Rows are points. The window is the flat piece filled in between its corners: a triangle in 3 columns, a solid with four corners in 4, and so on. A path goes straight from each point to the next, and from the last back to the first. List the points from which the path goes on through the window.

Window (4 x 4)
[[-74 -15  19  18]
 [ 11 -49  15  -1]
 [ 31  55  63   2]
 [ 39 -36 -28 -43]]
Path:
(1): [  3 -24 -11  21]
(2): [-34  -8  11 -59]
(3): [-42 -78  14 -45]
(4): [ 10 -43 -45  41]
(5): [ 21 -24 -30  23]
(6): [ 23 -34  30 -46]
(7): [  4  41 115 -29]
(8): [-8 42 39 56]
(9): [ 24  36 -13  25]
(10): [ -1 -18  38 -42]
(11): [ 18  14  45 -24]
(12): [46 34 18 30]
(13): [-14 -27 -28  42]
(14): [-43  17  56 -46]
(15): [-29 -33  24 -38]
(16): [ 12  -6 -17  38]
Through the window after points: 5, 11, 15

Window (4 x 4)
[[ -1 -64   8 -45]
 [-24  -5   7 -19]
 [ 28  29  -8  51]
 [ 34  27 -67  41]]
Path:
(1): [ 26 -13 -10 -39]
(2): [-24 -64 -19   3]
(3): [ 30  -5 -73  76]
(4): [ 45  41 -49  38]
(5): [ 20 -17  14 -22]
(6): [-29 -48  -3  36]
(7): [-28 -75 -26  -7]
(8): [ 33  16  -2 -41]
Through the window after points: none

Window (6 x 6)
[[ -22  -22   35   19   10   -9]
 [ -13    1  -64    9   63    9]
 [  19   95  -10  -74 -118  -29]
 [  41    2   -1    0   10   -5]
 [   1   14    5  -40   -3   38]
 [  -1   35   38   26   31    1]]
Path:
(1): [ 26  11   2  12 -11   9]
(2): [-1 29 12 37  2 18]
(3): [  1  34  54  -5  53 -22]
(4): [ 14  60  10 -81 -67 -44]
(5): [ 20  80 -18 -40 -94  -7]
(6): [ -2  51  -2 -17 -76  12]
(7): [ 11  38  11 -51 -27 -47]
(8): [ 24 -18  46 -41  72  -5]
(9): [ -6  -3 -15  16  21  30]
(10): [  8 -13 -43  64 -19  13]
(11): [ 48  38  35 -70  11 -22]
(12): [  0  33  33 -59 -11 -30]
(13): [ 36  53 -11  17 -77  32]
(14): [  4  29  10  53 -44  17]
(15): [ 10  16  41 -49  -4 -11]
(16): [ 23  23  10 -16  21 -17]
Through the window after points: 2, 4, 6, 10, 16

Window (8 x 8)
[[ 38  -4  58 -47  41  60  -3   0]
 [-13  38  -4 -65 -21 -22 -38 -16]
 [-11  35  62  50 -58 -31 105   1]
 [ 11 -29  26  13 -22 -22 -30 -26]
 [-15 -38  51 -15 -38  75  -7 -11]
 [-37 -21 -93  22  92 -92  14  25]
 [ -5 -48  82 -45 -15  17  18  -2]
 [-38  31  44 -34  33   0 -36 -23]]
Path:
(1): [ 14  20  54  33 -37 -18  -9  70]
(2): [ -6  -2  56   9  10   1 -23  49]
(3): [ -6 -21  -1 -70  33  31  26 -76]
(4): [-19 -15 -32  14  31 -41  28 -39]
(5): [-20   0  15  -1  23 -49  -3  82]
(6): [-33  25  33 -31   9   0 -27  24]
(7): [  7   9  16 -28 -11 -26   6 -86]
(8): [-18 -13  40 -48 -16  -7  52 -66]
(9): [  0 -36  81 -16 -15  15   9  31]
(10): [-8 -5 25 -2  6 -9 20 36]
(11): [-20 -29   1  -1   4  33  11 -95]
(12): [ 13 -12   2 -51  22  32  33 -55]
(13): [ 23  21  85 -29  17  27 -53  57]
(14): [-24 -13  50  12  -7  11   7  43]
(15): [ -6 -41  25   1   7  22  25 -29]
(16): [-21  16  48   2 -23 -14  61 -27]
Through the window after points: 2, 4, 6, 8, 10, 12, 16

Window (8 x 8)
[[-20 -31 -50  29 -19 -33  17 -52]
 [  3  27 -69  16 -36  -7  31  -4]
 [-13  92  81 -28  43  11   3  61]
 [ 36  32  36 -71  27  44   4   9]
 [ 36 -24 -59  75  93 -17 -25  53]
 [ 31  67   8 -11 -44 -26   0 -44]
 [ -3  39  24 -40 -55  15 -35   5]
 [ 10 -51 -81 -29 -30 -86  12  -7]]
Path:
(1): [-20  -6 -50  -1   4 -50  -3 -38]
(2): [-26  27   1 -68  18  13 -25   6]
(3): [ 42  49  45 -27  10  23  15  19]
(4): [ 29 -25  -6  15 -16 -15  40  -7]
(5): [-27  64 -33   0  -2  12 -35  -7]
(6): [ 10  44 -13 -32  36  14 -17 -13]
(7): [ 20  33  32   1 -16  31   6  17]
(8): [ 25 -29  48  47 -58   2  29 -27]
(9): [  6  93 -38 -62 -12 -17 -35  -2]
(10): [ -2  53 -48 -36  28 -41 -31 -18]
(11): [ 33  11  42  20 -29  24   9  55]
(12): [ 55 -35 -18  25 -28 -37  62  22]
(13): [-39  63 -58 -30  -5 -17 -37 -58]
(14): [ -6  40 -56 -25  16 -21 -27 -34]
(15): [ 39 -15 -27   8 -26  -5  29   3]
(16): [ 42 -35 -12  58 -64  20  49  -3]
Through the window after points: 2, 8, 16

Window (9 x 9)
[[ -46   35   -1   11   30   70  -51    3  -35]
 [  17  -72  -82   54    2   43  -60   -3   70]
 [ -12   20  -14    8    9    3   -5  104  -59]
 [  12   28  -14   72    7  -45   32   -3    7]
 [ -24    6   58   78   33  -42   24   22  -23]
 [  74    4   23   -8   23    6    8  -23  -26]
 [-100   10   -1   -7    5   20   26    3   17]
 [  52  -40  -34    7  -22  -20  -16  -47  -31]
 [  15  -25  -52  -42  -39  -20  -67  -17   46]]
Path:
(1): [-16  10  -7  16 -22  14 -10  24   9]
(2): [ -3   2  29  32 -49  55  30  63 -46]
(3): [-16  22 -57  -6  72 -57 -40  43 -14]
(4): [-21 -15  -6  -5  76 -12   3  23 -51]
(5): [-18  50  21  48 -47  -6  18   5   4]
(6): [-12   0   7  41  -3  33 -21   5  -7]
(7): [-48  25 -12  19  90 -32 -15  16 -24]
(8): [  4 -28 -37  38  79  -3 -18 -11   4]
Through the window after points: 2, 6

Window (11 x 11)
[[  4 -52  28   2 -86   9 -10 -71  46 -50   7]
 [ -3   2  76   8  62 -19  62  11   7 -12 -18]
 [-16  56 -62  26 -48  -2 -48 -25 -41 -94  -8]
 [-29 -14  40  56 -52  -4  45 -56  29  67 -97]
 [ 22 -11  -8 -26   7 -47 -66 -51  60   4 -52]
 [-22  20  22 -28 -31  -2  48 -52 -75 -12  15]
 [ 81 -36  69   5 -28 -54 -52 -21  54  25 -40]
 [ 33  -8 -50  10   7   8  34  28   0 -17  -1]
 [ 34  11  44 -38  25  64  20  -5 -36 -25  -7]
 [-75  84  23 -42 -37  -9  97  24 -42 -35 -49]
 [ 30  16  14  19  -2  -2 -67 -21  59  59   9]]
Path:
(1): [-73  -6  19 -34 -18   3  25  24 -37 -19  -6]
(2): [-53 -57 -28   9 -29  41 -74 -37 -67 -33  -1]
(3): [ 29  72 -13  16 -29 -26   5 -14  25 -41 -14]
(4): [ 73  25  34  46 -20 -55  -8 -66  30 -26 -28]
(5): [-50 -48 -10 -63  -9  49  -5  10  12  -4  -9]
(6): [ -2 -88  18 -38  31 -79 -54  26 -24   5 -18]
(7): [  0  34  11  -5 -27  -9   4 -44  36  -4 -51]
(8): [ 18  17  36  10  15   8  21 -45  14  -6 -24]
(9): [ -1 -13  48 -16  12   3  10  47  -7  12  -7]
(10): [  3 -31 -20   4  -5  28 -41 -13 -20 -12 -22]
(11): [ 42  31   8   0 -21 -48  53 -13  69  -6   3]
(12): [ 30  50  24   6 -21 -20  -4 -46  50  -5 -30]
(13): [-10 -34  18 -10 -23   0 -27 -21 -29 -12  -2]
(14): [-20 -37   8  23  -9   6 -19  27 -68  24 -29]
(15): [ 17  34  30  -7 -19 -21  23 -44  21   2 -38]
(16): [ 27  54  55   9  13 -26  67 -16  18 -14 -50]
Through the window after points: 2, 4, 6, 8, 10, 16

Window (11 x 11)
[[ 47  -6  29 -26  21  -5 -14 -14 -31 -23 -46]
 [ 44   4  51 -38 -17 -21 -69  10 -69 -39  25]
 [ 41 -92  65  93 -50 -20  20 -16   7  47   3]
 [-55  53 -36  42  10 -21  11  -5  84 -96  12]
 [-46  37 -19 -33 -29 -26  52  11  53 -54  14]
 [ -6 -44  -7   7 -33  12   7   3  86 -69   5]
 [ 70 -35  51  67 -38  -4   3  18  80  56   9]
 [-12  34   2  20 -37  45  32 -39  57 -54  23]
 [ 94 -63   0  54 -70 -14 -35  -6 -27  62 -16]
 [-27  10 -18  35  -5  40  37  50  41 -51  14]
 [-19  -4  22 -51   6   7 -80 -13 -45  11  -9]]
Path:
(1): [ 11 -10   4  15   0  -2  -5  -3  17 -13  24]
(2): [ 18  -3 -46  -7  28  36 -12 -16  10 -46  56]
(3): [-17   9  58  11 -57  -3  -7  -7  21  -3 -41]
(4): [ 12 -22   9  58 -63   7 -30  10  10 -12 -24]
(5): [ 45   1  42 -52  54 -21  -9  -7 -10 -45  64]
(6): [ 36 -54 -10   9 -21 -15   4  -2  61 -14  21]
(7): [ -8  25  48  92 -60  28  43   0  26 -23 -13]
(8): [ 14   4  37  18 -67   2 -46 -36 -18 -34 -46]
(9): [ 48 -31  -4   1  24 -16   1  33  -7  46  59]
(10): [ 10 -35 -19 -27 -27 -30  20   6  31 -18  90]
(11): [  0  31  33  33 -25  14   2  13  37 -26 -55]
(12): [-19  -2  52   3 -74  46 -84 -24  12  37 -60]
(13): [ 31  -7   2  -6  12 -24   6   1 -17 -44  43]
(14): [  6  -6  -5  -9  12 -18 -19 -24  32 -29  13]
(15): [-15  38  14  50 -44   6  -8  35  -4 -54 -19]
(16): [-20  41  46  15 -64  21   9 -23  -1 -39 -75]
Through the window after points: 2, 10, 12, 14
